Every row gives one point. Two turns around zero, p and q, are shown by what they do to some points. Write where each new point lands after one turn and then the other. Backwards means that the second turn is done in reverse. Each puzzle has new turns, and all numbers are rounded.

Turn p:
[-0.7  5.5] -> [2.9 4.7]
[-1.6 -1.3] -> [-2.1  0.0]
[-2.3  1.1] -> [-1.1  2.3]
[-2.1 -1.4] -> [-2.5  0.2]
[ 6.7 -3.9] -> [ 2.8 -7.2]
Turn q:
[-4.3  2.2] -> [-3.5  3.4]
[-3.3 -1.3] -> [-3.5 -0.3]
[4.9 2.7] -> [5.5 1.2]
[ 2.6 -3.6] -> [ 1.4 -4.2]
Where do these land?
p, then q: [-3.7  4.9] -> [1.9 5.8]
q, then p: [-0.1 -5.0] -> [-4.2 -2.8]
q, then p backwards: [4.3 1.8] -> [3.3 3.2]
q, then p: [-0.6 -1.7] -> [-1.7 -0.5]

Turn p:
[ 3.3 -4.0 -2.8 -0.4] -> [ 2.7 -3.2 -3.1  2.8]
[-6.3  3.8  1.1  3.0] -> [-6.4  4.2  1.7 -1.5]
[ 3.7 -0.2 -3.2 -4.6] -> [ 4.3 -2.7 -3.5 -2.6]
[-2.0  3.5  3.8  4.8] -> [-2.5  5.6  3.8  1.2]
[ 1.3 -3.1  1.0 -2.8] -> [ 1.9 -4.0  1.0  0.1]
Turn q:
[ 0.4 -1.4  3.5 -1.6] -> [-0.6 -2.6  3.0 -0.8]
[ 2.5 -1.3 -8.4 -1.3] -> [ 1.3  4.7 -5.2 -5.4]
[ 1.6 -2.2  1.3 -0.5] -> [ 0.8 -2.2  0.8 -1.8]
[1.6 5.4 2.9 7.3] -> [ 5.7 -0.2  0.1  7.8]
[-1.1  1.1  3.4 -3.0] -> [-2.0 -0.4  4.3  0.4]
[-5.0 -1.6 -2.8 -0.9] -> [-5.1  0.8 -3.1 -0.2]
Where do these land?
q, then p backwards: [-3.1  2.8 -2.7 -3.1] -> [-3.0  3.4  0.0  3.8]
p, then q backwards: [-3.9 -3.9  0.2 -2.9] -> [-2.4 -4.5  3.5 -0.7]
p, then q backwards: [-3.9 -0.6  0.0  2.6] -> [-4.4  0.6  0.3 -1.6]
p, then q backwards: [ 2.1  2.2  2.1 -2.3] -> [ 4.1  0.3  0.1 -1.5]
p, then q: [ 7.5  4.4 -3.5  3.3] -> [ 7.2  6.8 -0.8  0.1]
p, then q: [ 1.4 -4.9  3.9  2.4] -> [ 2.7 -5.5 -0.9  2.9]

Turn p:
[-3.1 -2.3 -3.2 -2.4  0.2  7.6 -0.8  1.2] -> [ 1.7 -2.9 -3.9 -5.1 -1.1  5.6  0.3 -2.2]
[ 0.9  1.2  0.3 -2.2 -3.7  3.6 -1.8 -2.8] -> [ 2.8  3.4  0.7 -1.0 -1.4  2.9  1.1 -3.5]
[  0.0  -2.4   4.0   6.2   4.9 -11.0  -2.9  -2.6] -> [-2.5 -2.4  4.3  7.1  2.8 -8.3 -7.8  1.4]
[ 3.4  0.0  4.2  4.7  1.6 -2.8  1.4 -2.1] -> [ 0.2 -0.9  2.7  7.2  1.6 -2.0  0.1  0.9]
[ 1.7 -1.4 -2.4  1.9  3.9 -2.6  1.8 -2.7] -> [ 1.7 -3.5 -1.0  2.1  0.3 -5.1  0.3  0.0]
[ 1.9  0.6 -4.9 -2.6 -2.7  4.8 -4.0  4.1] -> [ 3.8  2.7 -3.5 -4.8 -4.0  4.2 -0.6  2.7]
[ 0.9 -2.5 -1.6 -3.8 -3.3  3.7  3.4  4.5] -> [-0.1 -1.3  0.8 -4.9 -3.0  4.1  4.7  2.6]
[ 0.7  1.5  4.1 -1.5  5.7 -5.5 -0.3 -1.4] -> [ 0.0  0.1  2.7  1.5  7.0 -4.9 -1.6  1.3]
[-2.3  0.8 -1.8 -2.9 -6.6  0.2  1.0 -1.5] -> [-2.0  3.5  1.2 -3.5 -4.1  0.5  2.2 -3.6]
[-3.1  0.0  1.4 -1.6 -5.0  4.9 -0.7  2.0] -> [-2.1  1.9  0.3 -2.8 -1.8  6.7  0.6 -1.9]
[-1.0  4.4 -0.1  4.3  5.0 -3.1  2.9  1.3] -> [-3.5 -0.5 -4.2  4.2  3.8 -3.8  0.6  2.5]
Turn q:
[ 0.9 -4.5 -2.5 -3.3 -4.1 -1.2  3.0  2.5] -> [ 2.9 -1.7 -2.9 -3.4 -2.9 -3.7  0.1  4.3]
[ 1.7 -2.1  2.5  5.6  2.9  0.4  3.8 -0.5] -> [ 1.6 -4.1  1.4  4.5  3.3 -2.1  2.9 -1.6]
[-1.5 -3.8 -2.3  0.5  5.1  4.3 -2.7 -5.2] -> [ 4.1 -3.5  2.1 -2.3  3.2  6.4 -1.3 -3.1]
[ 1.5  2.1 -4.9 -2.6 -4.5 -3.8 -4.3  1.2] -> [-0.9  4.9 -3.8 -3.3 -1.7 -2.2 -5.8  0.4]
[-6.2  4.1 -1.3 -1.0 -2.5  7.0  4.1 -0.5] -> [-0.2  0.2 -3.7  3.6 -4.3  7.9  3.3  3.4]
[ 3.4  1.5 -0.7 -3.4  5.6 -1.1  4.7 -0.6] -> [ 2.1  2.7 -0.7 -2.5  3.6 -1.1  6.8 -1.4]
[-1.4  4.5  4.4  3.0  5.5 -3.9 -3.1  2.7] -> [-7.5  2.1  3.7  2.1  5.6 -0.7  0.4 -1.4]
[ 3.5  1.1  3.5  1.0 -3.7 -1.2 -4.4  4.0] -> [-1.8  3.2  4.0  2.1 -2.1 -4.6 -4.0  1.4]
[-1.9 -2.8  1.3  0.4 -4.4 -0.4 -1.1 -3.6] -> [-0.4 -3.9 -0.2 -0.7 -4.6  0.1 -2.4 -2.0]
Where do these land?
p, then q: [-4.2  3.4  2.1 -1.2 -2.9  3.7 -3.9 -4.3] -> [ 1.2  2.9 -0.2  0.8 -1.3  6.4  0.1 -6.2]
q, then p: [ 3.8  3.6  1.9 -0.8  0.5  4.8 -1.9  0.1] -> [ 0.2  4.1 -0.4  5.3  1.9  2.3  2.1  0.0]
q, then p: [ 4.4 -3.2  1.5  1.8 -1.6 -7.6 -4.1  2.9] -> [-1.9  2.3  4.2 -1.4  2.8 -6.1 -6.8  0.6]
p, then q backwards: [ 1.7  1.6  1.1  0.8 -2.7 -8.1  4.5  3.0] -> [ 0.5  2.0  6.5 -1.2 -1.3 -2.6  1.1  7.2]
q, then p backwards: [-1.1 -0.6  4.3  2.3  3.1 -4.8  4.3  3.7] -> [-1.0  0.9  1.5  0.3  3.2 -4.4  7.5  0.5]
p, then q: [ 2.0 -4.9 -3.0 -3.3  4.1  2.4  4.8 -3.4] -> [ 5.4 -3.8  0.1 -4.4 -0.4 -5.3  3.6 -1.0]
q, then p: [ 2.2 -2.4 -1.3  4.4 -4.1  0.3 -0.4 -1.4] -> [ 2.5  0.2  1.5  2.5 -4.0 -1.8 -3.9  0.6]
q, then p backwards: [-4.5 -0.1 -2.2 -3.0 -0.7  5.3 -2.2  1.6] -> [ 1.3 -1.4  1.0  0.0 -2.1  3.6 -2.9  6.3]
p, then q: [-4.3  2.5 -4.4 -0.9  4.2  4.0 -1.2 -2.1] -> [ 4.5  1.3 -3.9 -5.1  2.5  2.7 -1.4 -2.4]

Turn p:
[-9.4  0.7 -0.6 -2.5 -3.1 -4.2  2.7 -3.7  0.9 -2.9 -1.6  3.3] -> [-7.5 -4.2  5.1 -3.3  1.5 -3.0 -0.5  4.3  2.2 -1.0  2.8  3.6]
[ 2.4 -2.7  3.2 -0.4 -1.7  6.9  0.2 -1.4 -4.2 -2.8  1.9  2.4] -> [ 6.8 -3.9  1.4 -2.8 -1.7  2.3  1.7 -1.7  0.6 -4.8 -1.3 -0.3]
[ 0.3 -2.2  0.8  0.2 -2.5 -4.7  0.3  2.7 -3.4 -1.8 -3.6  2.0] -> [-1.5 -0.3 -0.3  0.4  1.8 -2.5  1.1  5.5 -2.2 -3.6 -3.2 -1.3]
[ 3.1  0.7  3.4  1.6 -0.9 -0.6 -4.3  1.0  3.7  8.3 -0.8 -1.4] -> [ 5.0  3.0 -2.3  3.3 -1.0 -4.2 -2.4  0.5  1.6  6.9 -2.2 -0.3]
[-0.3  0.0 -1.1 -2.4 -0.6  6.8  3.2  1.3  1.4 -3.3 -3.0 -2.0] -> [ 0.3 -1.9 -0.1  0.3 -0.4  8.1  1.7  1.0  4.0 -1.1  0.1  0.9]
[ 4.5 -0.2  2.4  6.5 -0.3 -5.9  2.3  1.3  2.4 -3.9  4.5 -5.4] -> [ 0.9  3.4 -5.8  2.3  4.2 -3.2  0.2 -0.6 -0.6 -3.1  7.4 -6.1]
[-9.4 -2.2  0.9 -0.4  3.3 -3.7 -1.8  2.3  1.9 14.2 -1.5 -4.1] -> [-4.3 -2.7 -0.2  4.2 -4.3 -6.1  3.2  2.1 -1.7 15.3 -1.2  0.4]
[-7.3  6.3 -1.1  0.1 -1.7 -1.0 -1.1  1.4 -2.1 -0.9  1.5 -0.4] -> [-4.1 -3.3  2.0  4.0 -2.4 -1.0 -2.4  0.9 -2.4 -1.0  3.9  5.2]
[ 2.3 -0.5  2.3 -1.1  2.2 -1.5  1.6  3.0  2.1 -0.3  4.2  2.3] -> [ 2.6  1.4 -3.2 -2.6  3.7 -0.5  1.6 -0.7 -2.9  0.9  1.8  2.0]
[ 3.2 -1.0 -9.4 -2.2 -1.7  3.0  3.0 -2.5 -1.3  0.1  0.1  1.1] -> [-4.4  1.6 -2.8 -4.6 -4.3  3.9 -0.6 -3.7  2.8 -3.3 -4.1  0.3]
[ 4.5 -2.7  1.1  2.6  2.7  4.7 -5.8  0.4  2.1 -4.0  0.0  1.6] -> [ 5.7 -0.7  1.1  1.2  5.1  3.2 -2.4 -4.9  0.0 -1.2 -3.2 -2.9]
[ 4.6  4.1 -2.7  2.7  2.3  1.5  2.2 -3.7 -3.1 -3.7 -2.6  2.6] -> [-0.5  5.7  3.4  0.6 -0.6  1.9  1.3 -3.6  1.3 -7.0 -1.2  0.5]
[ 1.2 -0.2  0.6 -4.7  2.1 -1.3 -2.5 -2.0 -0.5  1.1  0.9 -2.1] -> [ 0.8  1.8  1.8 -2.8 -1.8  1.3 -2.3  0.7 -2.9  3.1  0.5 -1.8]
Turn q:
[-0.4  0.5 -3.0  0.4  5.7  0.4  1.2 -2.2 -0.5  4.1 -1.5  3.2] -> [ 1.3  0.3  3.5 -0.8  2.1  4.0  3.7 -0.8  1.1  3.3 -3.0  2.6]
[ 0.6 -2.6  5.5 -2.6  2.2 -5.5 -0.7  5.5  3.9  4.0 -0.1  0.5] -> [-1.8 -3.3  4.7 -1.1 -7.1 -0.2 -3.6  1.9  1.0  5.3  0.0 -2.8]
[-1.6 -5.4 -1.8  0.3  1.0  2.7 -1.0  0.8 -5.2 -4.1 -4.8 -2.0] -> [ 1.7 -1.4 -1.9 -0.8  2.7 -0.7 -0.6  1.3 -6.6 -3.3 -6.4 -1.0]
[-2.6 -1.0 -4.3  3.9 -1.1 -1.1 -6.8 -2.7  0.3 -7.2 -0.5 -2.8] -> [-3.0 -0.4 -4.2  5.1  3.7 -2.5 -2.4 -4.8  0.5 -5.0 -5.5 -0.8]
[-0.2  5.5 -0.4 -1.3 -0.9  0.0 -3.4  1.3  0.9 -2.4 -3.2  8.8] -> [-6.8  3.1  4.7  3.9  2.1  1.4 -0.2  4.5  0.7 -2.0  0.5  4.1]
[-2.1 -2.1  6.4 -1.9 -2.3 -0.3 -0.1 -3.9 -2.9  1.4  1.2 -0.6] -> [ 1.4 -3.8  3.1 -2.5  0.8 -2.0 -1.9 -2.9 -3.4 -1.4  4.8 -0.4]
[ 0.1  2.8  0.1 -2.8  2.8 -3.0  0.6  2.6  4.7 -0.6 -5.5  0.0] -> [-4.8 -0.4  2.9 -1.2 -3.2 -1.6  3.1  3.6  3.2  0.6 -3.6 -1.2]
[-1.0  0.7 -3.5 -1.8  2.5  1.1  8.5 -2.0  5.4 -4.6 -0.1 -6.5] -> [ 0.9 -4.4 -7.4 -3.8  0.2 -2.5  7.5  2.0  5.6 -0.7 -1.7 -1.6]
[-0.3 -8.4 -0.1  1.1 -1.1  1.1 -0.7 -0.4 -8.3 -3.3  4.9  0.1] -> [ 6.1 -3.3 -4.1  1.3  3.7 -0.8 -6.4 -1.1 -7.1  0.3 -0.5  2.3]
[-5.8 -0.1 -1.7  1.1 -4.2 -2.5 -0.8  5.1 -5.1  2.2  3.1  2.4] -> [-0.9  0.2 -1.8  4.4 -5.1  1.8 -1.2 -2.1 -6.7  0.8  2.0  5.1]
[ 3.7  3.7  0.8 -2.3  3.8  6.0  2.6  0.5  0.7 -1.2 -1.9 -2.6] -> [ 0.4  2.7 -0.6 -2.7  3.8 -0.8  5.0  4.7  0.8  1.4  0.6 -4.7]
[ 6.0  1.5 -4.8  1.4 -0.5 -2.4 -2.0 -4.7 -3.9  5.2  0.1  0.7] -> [ 4.0  7.5  2.6 -1.7  1.8 -0.9 -1.1 -4.7  2.0  1.7 -1.6  4.5]
[ 3.5 -1.3 -0.3  2.5 -5.4  4.5  6.1  1.7  1.2  4.6  1.2  1.1] -> [ 5.4  3.5 -2.5 -3.5 -3.4  5.3 -0.3  2.8  1.1 -2.1  4.7  0.4]
[-0.6  2.2  2.6 -3.3 -1.7  2.6 -0.3  1.2  6.8  4.2  7.0 -2.6] -> [-3.6 -0.3 -3.0 -2.5 -2.1  2.5 -0.5 -2.0  3.5  4.4  7.8 -4.2]
[ 0.7  3.9  4.5  5.4 -1.0 -3.6 -3.2 -2.8  2.0 -2.3  0.1  0.2] -> [-0.2  0.1  4.0  5.8  0.0 -3.1 -1.1 -2.5  4.3 -3.6  2.0 -2.2]
Where do these land?
q, then p: [-0.6  2.8  5.3  2.6 -2.2  2.9  3.8  1.4 -2.5  4.7  0.4 -0.9] -> [ 4.6  0.3 -4.4 -1.9 -3.8  0.2  0.5 -0.5 -1.0 -4.1  4.9 -0.2]
q, then p: [ 1.3 -6.2 -3.1 -7.8 -3.2 -4.3 -1.4  1.1  0.0  0.0 -1.4  2.1] -> [-1.5 -3.2  3.5 -2.1  0.5 -1.0 -4.8  4.3 -3.4  2.2 -6.9  3.5]
q, then p: [ 1.4  1.6  2.1 -9.2  0.7 -3.3 -5.5 -1.9  2.7 -0.8 -0.1 -3.5] -> [-4.8 -1.6  3.6 -1.7 -0.6 -3.9 -2.1  4.3 -3.2  7.8  2.9 -0.2]
q, then p: [-3.5 -5.0 -2.4  3.8 -3.4  5.7 -3.7  3.2 -2.5 -3.6  7.8  2.1] -> [ -1.5  -2.9   0.8   3.7  -3.2   1.7  -1.9 -10.8  -2.6  -3.3  -5.1  -2.8]
p, then q: [ 3.4  1.8 -1.6 -1.7  4.1  0.0 -1.0 -3.0  3.3  2.0 -7.0  0.6] -> [-3.2  2.7  5.3  0.0 -0.9  1.3  5.6  0.3  1.3 -1.2  2.8 -4.5]
p, then q backwards: [-3.1  3.4  1.6  3.5  1.6 -3.2  3.0 -0.7  8.0  0.5 -0.8  1.2] -> [ 2.8  6.9 -1.0 -2.8  1.2 -0.6 -1.5 -4.0  0.4 -2.0  5.1  3.0]
p, then q backwards: [ 2.5  1.8  3.5  1.0  3.0 -1.9  2.8 -5.2 -1.5  1.5  0.9  0.9] -> [ 3.3  4.9  1.9 -0.1 -1.6 -0.7  1.3 -1.9 -2.5  3.7 -2.0 -2.4]
p, then q: [-2.3 -1.5  1.1  1.4  0.5 -2.3 -0.6  4.0 -1.6 -5.6  2.1 -3.9] -> [ 4.3 -2.0 -4.8  2.9  1.8 -0.4 -0.4 -1.4 -3.8  2.5 -2.0 -1.4]
p, then q: [-0.9 -2.8 -2.1  0.0  1.0 -1.4 -4.2  3.3 -2.3  1.9 -1.1  3.9] -> [ 1.3 -0.1  4.3 -0.9 -0.7 -0.7  0.9 -0.2 -3.8 -2.2 -5.1  1.4]
q, then p: [-1.2  1.3  0.3  5.0 -0.8  7.4  3.9  5.4 -2.0 -5.1  4.8  4.3] -> [ 0.3 -1.6 -7.2  5.2  0.1  2.8  3.4 -8.2 -2.8 -4.6 -1.4  0.2]
q, then p: [ 6.2 -1.0 -2.5 -3.3  4.1 -0.4  0.1 -3.0  2.9  4.5 -1.8 -5.8] -> [-0.8  6.3  1.0 -2.5 -2.3  2.9 -2.2  5.0  2.5  7.0  0.7  1.1]
p, then q: [-0.8  8.8 -1.8  3.7 -1.5  0.2  4.5 -1.1 -3.2  2.7  1.6  1.0] -> [-1.0 -1.0 -0.7  5.8 -0.3  0.0 -1.0  0.3  3.7 -4.8  4.9  6.5]
p, then q backwards: [-7.8 -5.0 -0.3 -0.3 -2.5  2.9  0.3  0.7 -4.4 -3.6  0.8 -0.2] -> [-7.7 -3.3  5.0 -1.5  2.0 -0.8  3.0 -0.9  3.2 -2.5 -2.1  0.9]
p, then q: [ 5.5  0.0 -0.1  1.4 -1.6 -2.2 -1.7 -4.2  3.0  0.8 -6.3 -1.9] -> [-4.6  3.2  1.2  1.6 -2.9 -2.3  3.1 -1.0  3.7 -0.5 -0.5 -6.2]
